Every row gives one point. The window is the flat piece filled in between its corners: a triangle in 3 columns, a solid with four corners in 4, and so on. A path goes straight from each point to the next, and from the last back to the first. List the points from which the path goes on through the window.

Window (4 x 4):
[[-14  44  42  27]
 [ 34 -20 -10  15]
 [-14   0  24   7]
 [ -7  -7 -18 -24]]
Path:
(1): [-15  10   9 -22]
(2): [ 9 13 38 10]
(3): [-8 -3 16 60]
(4): [-31  13  10  13]
(5): [ -8  14  40 -17]
(6): [ 3 26 37 -6]
(7): [-29  17  -4  31]
(8): [ 3  8 17 40]
(9): [17  9 34  8]
(10): [30 -8 18 -7]
(11): [  7 -15 -15  28]
(12): [-20  16  13  30]
(13): [ 9 16 18 -2]
(14): [ 35 -11   1  -9]
(15): [ -1 -16 -23  25]
(16): [-27   7  -9 -11]
Through the window after points: 6, 10, 12, 14

Window:
[[-26  20  42 -60]
 [ -7 -13 -25  24]
 [ 18  25 -23  12]
 [ 30 -21 -17  35]]
Path:
(1): [ 2 14 22 12]
(2): [  5 -14 -13 -37]
(3): [ 14 -19 -32   9]
(4): [-13  -2  -5  45]
(5): [-22  24  43 -31]
(6): [  0 -11 -12 -55]
(7): [ 23 -19 -30  12]
(8): [23 -8 -3 34]
Through the window after points: 1, 3, 5, 7

Window, 6 rows:
[[ -8 -47 -23  26 -18  15]
 [ -9  29  27  27  -9 -22]
 [-60   7  -7  -9   9 -11]
 [ -6 -11 -53  23   3  19]
 [-10  12 -15 -35  -2 -11]
 [  7  43  49  23  46 -15]]
Path:
(1): [-14  16  -4 -22  -4   6]
(2): [ -7   9 -13 -18   3 -27]
(3): [  2  26  41  22  33 -29]
(4): [-5 33 49 10 27  2]
(5): [-19  16  -3 -23  -5   6]
(6): [-10  -3 -30 -20  11 -43]
(7): [-14 -29 -14  29   8 -12]
(8): [-12  -1 -11  18 -18  43]
(9): [-23  24  14  25  11  33]
(10): [-15  -2  14  36  21 -56]
(11): [ -6 -10 -31  11  20 -29]
(12): [ -9  14 -15  17  -1  39]
(13): [-35  26  26   9   3   7]
(14): [ -9   2  12  11  25 -34]
(15): [-20 -52 -36  24 -10 -36]
(16): [-11 -26 -27   7 -32  56]
Through the window after points: 1, 5, 11

Window, 8 rows:
[[ -8  57  -4 -19  -6   8 -22 -35]
 [ 13 -57   0 -28  -8  -5  10  33]
 [  3 -29  -3  24  17 -18   3  23]
 [-14  53  27 -10  14 -36   8 -38]
 [ -6 -17  -9 -32  38  32  26 -22]
 [ 20 -21 -23  -5  10  -2  53 -13]
 [ 18  30  -6 -35  26  -5 -21 -60]
 [ 36 -25  24  14  14   2  37  27]]
Path:
(1): [ -2  34  -4 -32  47 -19   3  15]
(2): [ -7   4  19   4  -2  -6  17 -48]
(3): [ 11 -38   9 -18  -7   0  15   2]
(4): [ 16 -24 -23 -33  19 -12   0  33]
(5): [ 13  22 -13 -22  22   0   5  37]
(6): [  0 -18  12  -9   2  -3  -3 -17]
(7): [ 13 -12  17   2  -9   5  21 -30]
(8): [ 20   1 -13 -28  33 -12   2   2]
(9): [ 17  15 -26 -37  21  -8   0  32]
(10): [-15 -14  23  34  -3  -1   1 -39]
(11): [ 13 -46   9  30   8   8   7 -35]
(12): [ 11   2  -1 -30  29  -7  32  26]
(13): [ 26  15 -24 -28  39 -22   5  20]
(14): [ -2   0  10  12  11   5  29 -35]
(15): [-19   9   6   7 -20  12 -13 -34]
(16): [  5  17 -17 -37  22 -18   2 -11]
Through the window after points: 1, 3, 7, 9

Window, 8 rows:
[[ 12  10 -28 -10  37  -2 -12 -32]
 [-16 -11   6   0 -36   9 -17  -9]
 [ 46  16  43  53  37   4  35   0]
 [ -2  -2  -9 -37  -6 -25   1   8]
 [-31 -28   1   1 -26 -12  32  -9]
 [ 12  -8  14  40  60 -15 -37 -11]
 [-23  10 -26  -8 -42 -37   2 -12]
 [ -8  25  43  41  52  11   0  -3]]
Path:
(1): [  9  -1  31  11  27  -5  -3 -26]
(2): [ 3 10 -2 23 32  8  8  0]
(3): [-18   5 -31  26  -8   2   0  24]
(4): [ -8 -16  50  -6  -7 -33   3 -25]
(5): [-13  -1   6 -12  -4 -22  -3 -24]
(6): [-26   0 -34  19 -16   2   1  32]
(7): [  5  -3  -2  46  44  16 -26  36]
(8): [ 10  28  45  19  42 -12   0 -36]
Through the window after points: none

Window, 9 rows:
[[ 14 -11  28 -22 -37  -1   4  14   4]
 [  1  60  31  39  24  38 -14 -17 -37]
 [-31   0  -9  -7 -57   7   9   9   7]
 [-15  -8 -19   9 -20   3   7  45   9]
 [  6   4 -30 -19 -18  17  -6   5   9]
 [  6   2 -28   8 -28 -14  28   6  -5]
 [-31  -2  -8 -19  -3   6  44  17   2]
 [-10  48  -9  30  27 -19 -38 -21   1]
 [  3   1   6  37  16   5 -59 -43 -26]]
Path:
(1): [ -7  22  -2 -18 -23  -3  -4  22 -20]
(2): [ -8   9  -2 -19  -9  -2  -6  23 -40]
(3): [ -7  10  -3  17 -17  22  23  -2  18]
(4): [ 0 16  6 14 -5 29 -9 -5  9]
(5): [-17  19  -7 -17 -11   0 -18  15 -25]
(6): [-17  42  -2   5   5  -2 -21   7 -40]
(7): [  6  28   8  33  13  20 -10 -23   9]
(8): [-11  -2  -4   7  -7   3   3  -4  16]
(9): [ -6   3 -11 -13 -22 -12 -14  18 -28]
(10): [-17  27 -10 -12 -22  -7  -8  17 -46]
(11): [ -7  -2  -5   7 -11  27  19  -5  34]
(12): [  3   3  -9  23 -18   1  16  -8   6]
(13): [  2   3 -21 -13 -20 -15  -5  13 -25]
(14): [-17  20   0  -3   0 -15 -10  13 -48]
(15): [-10  10  10  33  -1  12  -7 -18   6]
(16): [ -1  13  -1   1 -15  10  15  12  20]
Through the window after points: 6, 10, 12

Window, 9 rows:
[[  7  21  -6  -2  22   4  17 -13 -37]
 [-13 -15  -4 -18 -32  -2  31  21 -13]
 [  9  -9 -15  -6  22  -3  26   9  -5]
 [-21 -17   0  -1 -22 -14  21  60 -17]
 [ -8 -18   9  -3  -7  -3 -12 -19  17]
 [ 11  -7  23  -4   7  29  -2 -19  15]
 [ 10 -15   8  29 -18  14  -1 -28  23]
 [ 14   8 -26  -7   4   7   0  13  -5]
 [ 23   4  20   5  -7  -3  -2 -21  29]]
Path:
(1): [-21  11  -4   4   5  19  16  18  24]
(2): [-32  22   2   2 -27   1  32  41   5]
(3): [ -5 -27   1  -2 -12 -12  10  39 -16]
(4): [ 17 -23  -3 -10 -26  -9   1  17 -12]
(5): [-19   6   0   7   8  19  17   0  27]
(6): [-32   2  -9  -1  -4   8  30   9  20]
(7): [ 32 -16  26  -3  -6   8  -9 -22  -5]
(8): [ 16 -12  -6   8 -14   1  -1  -7   0]
(9): [-2 -2  1 12 -3 13  9 -3 15]
(10): [-16  16  -3  -5   0  -6  28  22  14]
(11): [  6 -25   3  -5 -10  -6   5  22 -19]
(12): [ 23 -17   6  -2 -10 -15  -1 -17 -19]
Through the window after points: 2, 8, 12

Window:
[[  5 -14  19   9  12 -11  15  -2  11  13   5]
 [ 15   2  -7  -2   0 -14 -37   8   1 -17  -2]
 [ 26   5   3  -7   2   0 -20 -27  18  -4 -28]
 [-41  21 -20  -4  -6   0 -24 -34   9  32  26]
 [ -3  21 -21 -18  18  -4 -10  -9  22   6 -28]
 [-16 -23   3  -4 -13   3  33 -23  17 -10  -8]
 [  7  -9  -4   4   4  22   0 -23  41   7  60]
 [  6  30  -6   7 -30  -6  -1  14  -2 -23  28]
 [-19   5  32 -14  -1  10  -7  -8  -2  -8  -2]
 [-11  -5  -2  33  27  -1  -7  11  27   4 -13]
 [  1   5 -25   6   4  27  26   8   6   4 -13]]
Path:
(1): [  3   5  -5  -1 -35   6  -1  17  19  -3   7]
(2): [  5   0   0  -3 -12   2  -6   6  16   4  -3]
(3): [  6   7   0   3  18  -1   5  -5   1 -24  -4]
(4): [  1   3  10   4  14   2   3 -11   5 -12  15]
(5): [-15 -17   0   2 -40   3  -2   6  18  16  -7]
(6): [ -9  -1  16   2 -18   6 -13  10  42  14  10]
(7): [  7  16 -13  13   6  -6   9  -4 -13 -20  15]
(8): [  0  23   0   9  11 -14   5 -14 -10 -20  21]
Through the window after points: 6, 8

Window, 12 rows:
[[ 27 -47   0  17 -13 -18  29  -1  25 -18  -1  -9]
 [ 12  -8 -49   5  18  -5  24  25 -34  20   0   0]
 [ -7  12 -34  17 -11  15  19  -3  -9  -5 -11 -22]
 [  1   6 -11  22  27 -13  34   0 -12 -26   3 -22]
 [ 20  -7 -16 -29  12   7  43 -13  -7 -15   6  -6]
 [-40   1 -45 -19  13   5   9 -16  -5 -17   0  -8]
 [ 21 -10  14  36   3  -6  20 -14 -23   5   7   5]
 [ 11  -4 -24   5 -17 -28   2  11 -14 -20   6   3]
 [-18  20  -4  22 -29 -43  23 -42  36 -21  46 -11]
 [ 12  -8   8   7  -6   9  -4  42   8  30 -27 -29]
 [-12   1 -28 -25   1  60 -21  13  38 -10  15 -18]
 [-13  -3   0  27 -18  -3  19  41 -27   1  16   4]]
Path:
(1): [  5 -15 -17  -2   1  11   3  11 -20   2  16 -28]
(2): [ 10 -22 -26  17  -9   7  14  -6 -35  -4  21 -39]
(3): [  3  10   0   5  18 -14  34  11  26   3 -13  27]
(4): [  5  12 -21  11   1  10  26   1   6 -12 -18   6]
(5): [ -4 -13 -26   3 -13   1  14  -3 -20   0  17 -43]
(6): [ -7 -27 -17  15  -5  -3   7  -8 -20  -8  35 -34]
(7): [  2   4 -17  -4   2  -5  22   5  16  -8 -19   6]
(8): [ -1  18 -27  11   8   3  16  11  -2  -5  -6   5]
(9): [-10  -3  -9   0   0   0  12   1 -18   1  10 -41]
(10): [ -9 -24  -7  -3  -4  -1   3   8  -6  -7  19 -39]
(11): [ 11  28 -12  23   5  -6  29   1  17  -3 -13   7]
(12): [  7  -3 -20   8   3   6  18   9   6 -13 -14  18]
Through the window after points: 4, 6, 10

Window (12 x 12):
[[-21 -11  17 -10 -36 -18  23 -36   0   2   0  -9]
 [-20  35 -21 -21  49  23  -4 -48  32   4  23 -31]
 [-16  -5  -1 -48   5  18  14 -18 -26  28  -9 -34]
 [ 14  51  10  23  37 -25   4 -54   7   5   9 -22]
 [-29  32  19   0  27  -2 -17  49  23  -5   9  12]
 [-33  -4   6  -4 -31  10 -30 -13 -11  20  16  -2]
 [ -4   1  13 -51  13  -9 -38 -28 -15 -16  31 -22]
 [-23 -16   3  16  34  25   4   0 -47 -49 -27  -8]
 [-27  -4 -33  -3  -9  39 -13  57  27  16 -37 -31]
 [-29   7 -17  -4 -10 -23   5   7  -2  31  41 -37]
 [ 27  16  30  36 -17  30  -2 -30  11 -17  27  12]
 [ -8 -43  38 -14   4  41 -33  -8  25   4   1  -4]]
Path:
(1): [-30  31  44   0 -21  18 -17 -16   1   1   0 -46]
(2): [-26   3  29 -10  -1  31 -14  -8  -3  -1   6 -47]
(3): [ -8 -14 -27 -33  -3  -9  11 -18 -13  29  -7  16]
(4): [-10  18 -10  -1   7  -8   3  -7  -4   8   6  -4]
(5): [-29  29  24  -2  -1  12   3 -26   6  -4  19 -60]
(6): [-33   4  39   3 -15  22 -11  10  -3  -4   2 -38]
(7): [ -7  -8 -22 -27   7   5 -19 -17   3   7  16  13]
(8): [  5  -8 -17  -4  23  -4   2   2  13  -7  24  36]
Through the window after points: 2, 8

Window (14 x 14):
[[ 49  37 -12  51  35  -7  25   9 -32  10   1  12 -13  -8]
 [-50 -24  12  43  17 -38 -45   7   6 -14  11  -1 -16  -5]
 [  7  11   8   2 -23 -31  -2 -23  41  19  11  -4 -21   9]
 [  7  51 -14   0  35  10  18  15  -6  19  -6 -27 -52   9]
 [-35   4   6  30  30  46 -12  -2 -19  18   8   7  15  13]
 [-37 -17   7  59  26  14   0 -17  -1  -2 -10 -16 -33  45]
 [ -4 -25  60 -27  36 -20  49 -15  -4  12  22  -3 -32 -16]
 [-35  13 -48 -34 -22 -21 -19 -20 -20  20 -23  22 -40 -11]
 [  2   3 -10 -49  36   5  16 -14   3  29  -6  11 -15  42]
 [ 58  -9   8 -15 -13 -32   6 -38  22 -17   7 -30 -14  -4]
 [-23  18  39  20  20 -36  -4 -30 -15 -11  22  -4  -7  -2]
 [ -3 -42 -42  28   5 -25  15  -3 -35   2  58 -16 -11  16]
 [ -7  -3 -14  12  14  10  46  -4 -24  27 -39 -32  23  38]
 [ 20  40 -15 -25  -3  20  48 -13  29 -13 -33   4  18  26]]
Path:
(1): [ -6   7   1   4  -7   0   2  11 -21   0  -5  -5 -23  32]
(2): [-10  29  35  13 -15  -1  17  13 -31  -8  -4  36 -24  42]
(3): [-24 -15 -34  12  58   6   0 -25  11  31  -1 -34 -10   1]
(4): [-25  -5 -30  33  45   0  10 -30  18   9  -2 -20   0  -7]
(5): [-10   4  18  13   2   5   3  -3  -9  11   2   0 -21  27]
(6): [ 11   3  29  -8   2 -15  22 -13 -10   0   0   3 -26  29]
(7): [-20 -11   3 -12  42  -5  26 -14   2  21  10  -9 -14 -16]
(8): [-15   1 -46  10  23 -28   7 -29   3  20  -7  -4 -15 -16]
(9): [ 11  24   8   2  -4   7   4   7 -30   4  -7  13 -21  15]
(10): [ -5   7  38  -1   6  19  16  20 -18  -1  18  -6 -21  33]
(11): [ -7  -2  -9  30  32  -8  10 -31  14  12  -7 -14   5   9]
(12): [-27   0 -26  18  30  -7   6 -34   6  17  -2  -4 -26  -3]
Through the window after points: 4, 6, 8, 12

Window:
[[ -8   2 -18   6  -7   0 -19 -40   9  37  11 -14 -30 -54]
 [ 32   3 -36 -12 -34   6 -12  23  19   0 -11  21  -6  23]
 [ -6 -20   7  20   4   1 -36 -17  14 -14 -23 -37 -45 -36]
 [ 30  29 -32 -14  36  -8  29  28 -27  21 -35  10  -5 -28]
 [-48  -2   3  15 -28  17 -18 -23  -3 -16 -13   2 -28 -47]
 [-31 -30 -10 -21 -32 -25 -15 -14   4  11 -19 -17 -58 -49]
 [ 31  12 -21 -18   4 -23  14  41   5  -1  11  -4  32 -32]
 [ 38  -3   2 -10  23   7   6  32 -21  -3  22  30 -25 -24]
 [-31 -16  -1 -27  -1  -7 -15 -50  28 -18  -6  -8 -33 -16]
 [-38 -11 -17   9  -9 -28 -60 -30 -10 -18   8  -6 -39 -14]
 [ 37  23 -23   7  -4 -20  53  31  -7  -4  10  -4 -18  11]
 [ 31 -31  -8   0 -11   4  11   6 -37  -1  -3   4  14  19]
 [ 15 -16   0  22  15 -15  23  46   5  37 -10  43  15  21]
 [  2   8  -7 -26 -10  13   1  41  -6  14  11 -17  -3  38]]
Path:
(1): [  5  -3 -21   5  11   7   8  15   8   7  -7  11 -20 -20]
(2): [ 12   5   3  -5  -5 -28   4   6 -22  30  -7   7   4  -3]
(3): [  4  -4  37 -20 -24 -41 -48   1   3  12 -30 -11  -5 -11]
(4): [-12  -8 -47   0   1  12  22 -14  13  -5   2   0 -25  -9]
(5): [-17 -21 -35 -12   6  16  20   0  15 -13   1 -18 -11 -14]
(6): [  3  10  22  -4 -21 -23 -29 -13 -10   6  -9  17 -33 -22]
(7): [ 14   8  27  -4 -16 -31 -41  -9 -28  16 -27  25 -27 -34]
(8): [-17 -15 -31   6   2   0  -6   4   8 -10  15  -4 -17   1]
Through the window after points: 1, 5, 7

Window (14 x 14):
[[ 11  -3  30 -26 -22 -28 -12 -17  17 -37 -23 -19 -16  28]
 [ 26  24 -18  -6 -15 -20 -11  18  -5  -8   2  16   4   3]
 [-14   4  42  19  -2  10   1   7   5  -9 -26   7  40   7]
 [ -6 -45  13  -5  43  -8  28  -5 -15   0  33  24 -17  16]
 [-12 -15  16   8 -21  21 -10 -21  -1 -26 -21  15  16  26]
 [-36   7 -13 -27 -20 -24 -24  -4  35  42   2  -9   0  -5]
 [-20  46  34  -4 -24 -26  -6 -31  15 -13   5 -17  -9  17]
 [ -8   5 -15 -20   2   5 -51  29   0  13  -6  20 -25   4]
 [  8  10   5 -21 -21 -12  12 -24  13  29 -39  -7 -20  16]
 [-43 -38   7 -45   9   8   1  18 -18 -60  -5   2 -13   2]
 [-21 -15  47   2 -32  27 -18 -20  24  11  17 -28 -42 -10]
 [-17 -15   9   0   8  -4 -17   2 -22  -4   7 -31 -15  -3]
 [ -2  24  -4   8  18 -30  31   9  16  -5   7 -24   1  37]
 [ -9  19   8 -35  15 -12   1 -11  12  25  49 -37 -14  16]]
Path:
(1): [-18   2  -4 -12  26 -17 -28 -24  16 -17  -9 -12 -10  -3]
(2): [  7  11 -10 -30  15 -19 -17 -22  38  -9  -5 -17 -11  -2]
(3): [-28  -7  28  -9 -39 -17  -6   7  -3   9  -7  -6  -6  25]
(4): [-10  -6  13 -24 -21  -8 -18  16 -13  13   6   1 -27  36]
(5): [ -9   4  11 -11   1  -8  -3 -18  18  -9   7 -18 -10   2]
(6): [  0  10  -8 -17  12   3 -17 -36  17  -3  -9 -24 -13  -5]
(7): [ -7   1  22  -2 -11 -10  -2   5   4   8   8  -4  -7  19]
(8): [ -4   8  18  -1 -27 -25 -11  15 -11   6  -2 -15   5  32]
(9): [-12  17   1 -18   5  18 -15 -17  37 -13  -8   2  -9 -25]
(10): [ -9  16  -4   2  29 -19  -8  -9  31 -24  -2  15   2  -8]
(11): [-12 -10  17 -14 -12   0  -3   5  -9  -5   8  -7  -2  19]
(12): [-14 -10  27  -7 -22 -22   6  11 -11 -10 -11   5  -7  27]
(13): [ -4   3   0  -5   5   4 -11  -8  13 -11 -10  -5  -2  -1]
(14): [-15   0   4  -3  31  -4  -7  -1  55 -31 -25  19  -8 -11]
(15): [-10 -10  14 -11 -20  -4   0  -3 -19  -3   0  -6  -8  19]
(16): [  3   6  19  -9 -32   2   9  39 -17   5 -12  23  14  36]
Through the window after points: 2

Window (14 x 14):
[[ 21   5 -18 -10   9  15 -14  10   4 -17  20  24 -25   5]
 [ -9  -4 -28   7   1  15   6  -9  -9  32  -7   1  37   7]
 [  9  19  16 -13 -17 -24 -21 -18 -19   0  10 -30  22 -14]
 [ 16 -11 -33 -24 -22 -18  11  -8  11 -17  19  47 -13 -12]
 [-14  25 -45 -11   2 -37  25   9   6  39 -23 -34  37   4]
 [-19   0  -2 -13  20  19  -1 -10   7 -37  16   5  -8  -8]
 [  0   1  25   2 -13  -8   3  -3 -28 -11  23  -7 -12   7]
 [-17  37 -60  -7 -14 -23   7  -5   1   3   9  -8  14  15]
 [-11   6  -4  10 -22 -12  -9  11  24   7  22  36  10 -28]
 [-12 -20 -18   3   7  -4 -20   1 -35   2  -1  26 -13  -8]
 [ -5  14   2   1  12  -7   2 -12 -15 -28 -31   7  16  19]
 [ -5  -1   9 -11  21   2  -9   9 -22 -30  29  19  14   4]
 [ -2 -14  -9   6  13 -11 -18  -8  10 -15  31   0  -2  13]
 [ 13  24   6 -22  30  -2  10 -44   3   0  14  33 -16   7]]
Path:
(1): [-18  10 -10 -50 -31 -23 -14 -14  -2   4 -13  -9  -6   1]
(2): [ 10  22 -42  33  30  -1  17  11  -1  -3  26   7  23   7]
(3): [ -4  16 -20  11  14 -10  15  -3 -11  -1   8   0   6 -10]
(4): [ -5  -2  -3 -20   0  -1  -7  -8  -2  -6   4  18  -1  16]
(5): [ -7 -10  -8 -19 -13   0 -15  -8 -11   9  -4  17   9  13]
(6): [  5  18 -22   7  24 -14  10   2  -5 -19  10   5  -8  -9]
(7): [  2   5 -21  10   1 -12   7 -15  -2  -4  18  16  17  -9]
(8): [-20  -2  -5 -21   8  23 -14  10  -8  16  -9  -6   9  23]
(9): [-15  -2 -11 -19   2 -14 -18  -6   0  -4   9   8   0  19]
(10): [ 14  17 -11   2  -6  -6  14  -8  -8   2  24  -3   8 -28]
(11): [  4  21 -21  11  21 -14  15  -5  -2 -16   8  13   4 -15]
(12): [-11 -13 -25 -26 -18  11 -18   0  -1   2  10  20  -6  30]
(13): [-14   5 -24 -22  -8 -13  -5  -5  -8 -12   5   4   1  25]
(14): [  3  21 -22   4  -2  -9   6  -4  -2  -2  19   7   4 -10]
(15): [  0  11 -11   8   1 -16   5  -1  -6 -10   9   9  -9 -10]
(16): [-11  -5   5 -39   3   6 -23 -14  -7  -5  20  24  19  16]
Through the window after points: 1, 5, 7, 13

Window, 14 rows:
[[ -4  -6   1   2   1 -13  24   6  13   6  17  -5   7  -2]
 [ 37 -10   3  36  -1  -4 -24   3  29   5  -4 -21 -28  19]
 [-15  13  24 -14 -27  -3   7  15  -9   0  -9  -3  -1  -7]
 [-29 -35  24 -14 -10  -3  -6   4   6  15  10   7   0   1]
 [ 43   7   3  27   5  -1 -31  -9  15 -18  24  24 -16  -5]
 [  5  -4  11 -31  13  15   8   5  21  -2   7  -7  -5  -1]
 [-20  25  13  -3   6   0  -3 -19  15   9   5 -30 -14 -10]
 [-17 -13  -1  -2  26  13   3   8   0 -16  -4   7  12 -10]
 [-39  -6   6 -22  -6  13  13 -14   1  13   0  12 -12  36]
 [ 49  -7 -15  12  28  45  -8   1  -3  60  -7  16 -12   3]
 [ -4 -13  32 -17  12 -13   9   0 -10  11   0 -17  21  14]
 [ 21  15 -20  17 -29  -7 -57   4  23 -15  27  -2  -5  15]
 [ -4   2  15 -17  15 -26   7   4  13  26 -26  -1  -1  -5]
 [-14  -1   2 -21   9  -6   3   9 -17  19   4 -11 -29   7]]
Path:
(1): [  1  -8  13  -8  -7 -11   0 -16  -8   8  -4  -3   5  -3]
(2): [  9  -5   7 -12 -22  -7   0  -9   0  -2  -3 -10 -17  -5]
(3): [-19  23   9   2  36  11  -7  19   6  21  10   0   5  16]
(4): [-27  -1  33  13  38  -4   2  23  11   3   8   5   7   7]
(5): [  6   1  -6 -15 -29   1  -3 -17   5  12  -1 -14 -17   2]
(6): [ 21  -2  -9   5 -29   4   3 -28  -4  10  -5 -14  -7  11]
(7): [ -6  -5  20   0  30   0 -27  28  33   4  15  14  -4  -2]
(8): [ -1  10   9  -6   6   7  -5  21  15   6   2  -2 -10   4]
Through the window after points: 4, 8
